Each row is a point. Each copy is the shape, with its points in the same order, turned, moved and blurred by noise. Some copies are also mirrored. Which?

Shape (6 x 3)
|  15 | -39 |  23 |
|   8 |   7 | -46 |
| -67 | -24 |  11 |
| -88 |  41 |  12 |
|  21 | -10 | -44 |
| -20 |  28 | -47 |
Copy 1 (6 x 3)
| -11 | -43 | -43 |
|  41 |  11 | -18 |
| -48 |  19 | -42 |
| -66 |  47 |  22 |
|  44 |  -4 | -33 |
|  31 |  40 |   6 |
Copy 1 is: only turned
Copy 2 (6 x 3)
|  25 |  24 |  33 |
| -11 | -23 | -25 |
|  87 |  -2 | -16 |
|  85 |  22 | -83 |
| -14 | -25 |  -8 |
|   6 | -19 | -57 |
Copy 2 is: mirrored

Shape (8 x 4)
|  -6 |  41 |   5 |  42 |
|   8 | -47 | -39 |   3 |
| -41 | -39 | -19 |  10 |
|  44 | -71 |  16 |  20 |
| -32 |  48 | -18 |  -1 |
|  -3 | -61 |   6 | -50 |
|  -3 |  36 |  -8 |  43 |
| -33 | -60 | -22 |  16 |
Copy 1 (8 x 4)
|   6 |  50 | -25 |   0 |
| -10 | -39 | -24 | -47 |
| -42 | -18 |  -4 | -13 |
|   6 | -12 |  25 | -95 |
|   5 |  19 | -35 |  37 |
|  10 | -62 |  35 | -30 |
|   5 |  45 | -40 | -10 |
| -56 | -30 |   4 | -33 |
Copy 1 is: mirrored
Copy 2 (8 x 4)
| -53 |  -7 | -17 |  25 |
|  47 |  13 |  20 |  36 |
|  22 | -25 |  44 |  45 |
|  73 | -26 | -33 |  17 |
| -50 |  17 |  31 |  11 |
|  59 | -28 |  43 | -16 |
| -44 |   5 | -25 |  32 |
|  31 | -35 |  43 |  53 |
Copy 2 is: mirrored
Copy 3 (8 x 4)
| -33 | -43 |  23 |  62 |
|  45 |   7 | -30 |  30 |
|  13 |  31 | -13 |  63 |
|  66 |   3 |  37 |   6 |
| -56 | -21 | -15 |  54 |
|  23 |  63 |  -9 |  -7 |
| -23 | -49 |   8 |  60 |
|  34 |  34 |  -9 |  60 |
Copy 3 is: mirrored

Shape (9 x 6)
| -35 |   8 | -46 | -73 |  46 |  -7 |
|  12 | -14 |  32 |  -5 | -10 |  14 |
|  -3 |  16 |   3 | -31 |  13 |  16 |
|  56 | -34 |   0 | -33 |  -2 | -43 |
|  53 |  39 |  17 |  10 |  -3 |  12 |
|  29 |  60 |  -4 | -21 | -34 |   7 |
| -17 | -11 | -42 |   8 | -21 |  15 |
| -34 |  14 |  42 |  31 |   6 |   6 |
|  52 |  24 |  16 | -20 | -22 | -14 |
Copy 1 (9 x 6)
|  16 |  62 |  60 | -73 |  32 |  -2 |
|  -8 | -10 | -24 | -21 |   1 |   8 |
|   0 |  10 |  20 | -28 |  20 |  19 |
|  54 | -12 | -28 | -37 |  33 | -29 |
|  18 | -17 |   6 |  38 |  25 |  25 |
|  31 |  34 |  -8 |  25 |  20 |  53 |
| -26 |  55 | -10 |  -7 |  29 | -20 |
| -41 |  -2 |  13 |   4 | -38 |  -5 |
|  42 |  -7 | -19 |  20 |  20 |  25 |
Copy 1 is: only turned
Copy 2 (9 x 6)
| -13 | -62 | -59 | -40 |  18 |  22 |
| -32 |  20 |  23 |  18 |  -5 |  14 |
| -27 | -13 |   8 | -27 |  16 |   2 |
| -27 |  28 | -51 |  27 | -35 | -19 |
| -13 |  34 |  23 |   0 |  23 | -47 |
| -15 |  18 |  20 | -51 |   1 | -43 |
|  32 |   3 |  11 | -17 | -16 |  33 |
| -15 | -28 |  65 |  24 |  13 |   2 |
| -35 |  34 |  -3 | -10 |  -9 | -45 |
Copy 2 is: mirrored
Copy 3 (9 x 6)
| -23 |  -1 |   0 | -69 |   9 | -70 |
| -18 | -17 |  11 | -11 |  22 |  41 |
| -31 |   1 |  19 | -30 |   6 |   0 |
|  50 | -32 |  24 |  -5 |  39 |   7 |
|  -9 |  24 |  48 |  21 |   4 |  39 |
|   1 |  15 |  49 | -14 | -43 |  24 |
|   4 |  14 | -36 | -29 | -15 |  19 |
| -62 | -23 | -10 |  22 | -10 |  22 |
|  20 |   0 |  57 |   0 |  -3 |  27 |
Copy 3 is: only turned
Copy 4 (9 x 6)
|  -4 |  17 |   8 | -95 |  39 |  -5 |
|  15 |  -1 |   9 |   8 | -29 | -22 |
|  12 |   5 | -13 | -37 | -12 |  -8 |
|  52 |  25 |  55 |  16 |  20 |  -3 |
|  42 |  19 | -24 |  18 | -28 |  30 |
|  32 |  64 | -44 |   0 | -14 |  10 |
| -40 |  35 |  22 | -17 | -20 |   5 |
| -24 | -34 | -30 |  19 | -16 | -18 |
|  52 |  39 | -10 |  20 |  -5 |   9 |
Copy 4 is: mirrored
